Rows are points. The points of each table are mixes of a few directions, plus a little noise. How many directions does each table use, and how many do they share? Where both have some left over, give the other angles between the two spaces (their principal angles), to ten degrees, smallest first.

First, 6 rows:
[[ 13  28]
 [-21 -44]
 [ -4  -7]
 [  8  16]
 [-22 -52]
 [ 25  58]]
Second:
[[  0   4]
 [  4 -40]
 [ -6  60]
 [ -3  30]
 [  5 -53]]
Directions: first 1, second 1, shared 0; angles 30

First:
[[-37  -3 -18]
 [  2 -53   2]
 [ -3  34  -2]
 [-32   5 -16]
 [ 38  27  18]
 [ 38   4  19]
 [ -7 -15  -3]]
Second, 4 rows:
[[ 29  -1 -60]
 [-11   1  23]
 [-16   0  33]
 [ -2   0   4]]
Directions: first 2, second 1, shared 0; angles 90

First, 6 rows:
[[ -7  -1  10 -10]
 [-11  -2  17 -17]
 [ 41   7 -59  60]
 [ -1   0   3  -2]
 [-33  -5  48 -49]
 [ 12   2 -18  19]]
Second, 7 rows:
[[-13 -43  -7 -41]
 [ 17  57  10  56]
 [  8  27   4  26]
 [ -4 -13  -2 -13]
 [  8  26   4  26]
 [ -1  -4  -1  -4]
 [-15 -50  -8 -49]]
Directions: first 1, second 1, shared 0; angles 60

First:
[[  4 -15   7   9  -5   3]
 [  8 -42  19  27 -14   9]
 [ 10 -46  21  30 -16  10]
 [  3 -15   7  10  -5   4]
 [  4 -21   9  13  -7   4]
 [ -8  39 -19 -26  14  -9]
 [ -7  37 -17 -25  13  -8]
 [-12  60 -27 -40  20 -13]]
Second:
[[ -8  10  15   2 -24  -3]
 [-10   4  19 -13 -14   3]
 [  6  17 -13  45 -29 -19]
 [  3 -18  -4 -30  38  15]
 [  4 -15  -7 -20  31  11]
 [  3 -22  -3 -38  44  19]
 [ -3  26   1  48 -52 -22]
 [  5  -2  -9   6   6  -2]]
Directions: first 1, second 2, shared 0; angles 80

First:
[[-43 -14  14  20  29 -22 -31 -43]
 [ 13  12   9  39   3  52  29 -55]
 [-12  -7  -3 -23   2 -34 -20  29]
 [ 27 -15 -22  14 -40  31  18  -1]
 [ 10   5  -2   4  -4  14  12  -2]
 [  7  -9 -12  -3 -17  -1  -1  13]
 [  3  17  11  -2  15   4   8  -1]
 [-18 -28 -16 -28 -12 -51 -36  42]
 [ 14  38  18 -18  23   6  22  18]]
Second, 7 rows:
[[  8  15   7  -2   7  10  13   1]
 [-22  13  24  22  35   7  -2 -46]
 [-33 -13   9  11  19 -22 -27 -25]
 [-24   1  15  15  25  -5 -12 -32]
 [ 21  26   7 -16   6  10  22  22]
 [ 21 -27 -31  -1 -47   8   2  20]
 [ 30 -15 -31 -29 -45  -8   4  60]]
Directions: first 3, second 3, shared 3

First, 8 rows:
[[ -9   2  12  -6 -19 -15 -14  12 -30]
 [ 27 -11  -3 -22  34 -14   8  -2  -1]
 [-34  30  -1  50 -36  54  14  -7  40]
 [-26  12  24 -34  11  -5  23  27 -22]
 [  5 -41 -25 -22  27 -28   0  -2  35]
 [-21  22   6 -12  18  24  24  -3 -12]
 [ 28   2  18  30 -42 -17 -32  14  -7]
 [ 30 -14 -31  15   9  -1 -21 -36  -4]]
Second:
[[-36   8 -46   6  -8  10  -5  -7 -43]
 [ 25 -13  32  -5   8  -7  -2  -9  34]
 [ 31 -18  39  -7  11  -8  -4 -16  43]
 [ 14  20  21   1  -6  -5  21  53   4]
 [-46  19 -59   9 -13  12   1   9 -60]
 [ 23  10  31  -1  -1  -7  16  38  19]
 [ 11 -25  13  -5  11  -2 -17 -45  26]
 [ -4  15  -4   3  -6   0  11  30 -13]
 [-19 -18 -28   0   4   7 -22 -53 -11]]
Directions: first 5, second 2, shared 1; angles 50

First:
[[ 41 -28 -23   1  31  11 -26 -21   4]
 [ -3  26   7   7  14 -25  -3 -10 -22]
 [-44  24  10   0 -45   5  28  33   2]
 [-21 -51  45 -31 -42  22  31  20  60]
 [-16  21  24   0   0 -24   9  -2 -10]
 [ 25   3 -26  10  28   0 -22 -16 -16]
 [ 15  19 -33  17  18  -1 -17  -7 -25]
 [ 17 -11 -13   1  12   7 -11  -7   1]
 [-14  -2   8  -4 -17   4  11  10   8]]
Second (7 x 9):
[[-19   8   0  15  10  12  -5 -17  19]
 [ 34 -15  -1 -27 -18 -21  12  29 -34]
 [-44  20   3  34  23  29 -13 -38  44]
 [ 45 -21  -3 -36 -25 -30  14  39 -45]
 [-12   4   0  10   6   9  -4 -11  12]
 [-24  11   1  18  13  16  -7 -20  24]
 [ 20  -9  -1 -16 -10 -14   6  17 -20]]
Directions: first 3, second 1, shared 0; angles 90

First, 8 rows:
[[-27  -5  26  29  56  12 -14  -8   2 -24 -20]
 [ 29   7  10 -34 -26   0  -5   7  -8  13  34]
 [ -5  -8  12 -10 -16 -17   2   8  -5  11  25]
 [ -2   7 -21 -28 -29  29  49 -21  19   6  -3]
 [-40  -8   6  46  28 -10  -8   3 -10  -4 -34]
 [-21  12  16  41  19 -14   2 -11  24 -35 -51]
 [ 29  14 -13 -18 -22  13  -9   9 -19  22   6]
 [ 36 -18 -33 -28 -10 -13 -15  13  -4  10  46]]
Second:
[[ 36  -6 -21 -31 -18  -6 -20  15 -19  -8  19]
 [-40  12  28  13  10  25  31 -21  10 -13 -39]
 [  8   5   2 -37 -17  25   8  -1 -19 -31 -21]
 [-26  -3   8  57  28 -25   1  -6  30  39  15]
 [  4  -1  -2  -3  -2  -1  -2   2  -2  -1   2]
 [ 28 -12 -23   9   1 -32 -28  17   2  26  42]
 [ 20   6  -3 -60 -28  32   6   2 -31 -45 -24]
 [  0  -3  -3  14   6 -12  -6   2   7  14  12]
 [  7 -10 -12  33  14 -34 -19   9  16  36  36]
 [-38  12  27   6   6  28  31 -20   6 -18 -41]]
Directions: first 6, second 2, shared 1; angles 50

First:
[[ -2   2  11   3   3  -6  10  14  12 -13   1  -4]
 [ -6   4  22   7   7 -11  19  23  19 -20   0  -6]
 [ -5   5  18   6   7  -7  16  16  12 -13  -1  -4]
 [  6  -7   0  -5  -7 -14  -2  27  26 -25   8  -6]
 [ -3   4   3   3   4   5   4  -8  -8   8  -4   2]
 [ -5   7  -3   4   6  16  -1 -30 -29  28  -8   7]
 [ -1   2   2   2   2   1   2  -2  -2   2  -1   0]
 [ -1   0   1   1   1   0   1   0   0   0  -1   0]
 [  6  -7  -7  -6  -7  -7  -7  13  13 -13   5  -3]
 [ 15 -14 -25 -15 -17  -6 -25   9  13 -10  10  -1]
 [ -3   5 -22   1   3  30 -16 -60 -55  55 -12  15]]
Second (10 x 12):
[[ 27   9 -12  -2  31   0  -8   1  -8  -3  27 -24]
 [ 11   3  -6  -1  13   0  -4   0  -4  -1  12 -10]
 [ -3  -2   2   0  -3   0   1   0   0   0  -3   3]
 [-29 -10  14   3 -36   0  10  -2   9   3 -30  27]
 [-30 -10  14   3 -36   0  10  -2   9   4 -31  27]
 [ 28   8 -12  -2  33   1  -9   2  -9  -3  28 -25]
 [-20  -7   9   1 -24   0   6  -1   6   2 -19  18]
 [-21  -6   9   2 -24   0   6  -2   6   3 -21  18]
 [ 20   6 -10  -1  23   0  -6   1  -5  -2  20 -17]
 [ 18   5  -8  -2  22   0  -6   1  -6  -2  19 -15]]
Directions: first 2, second 1, shared 0; angles 80
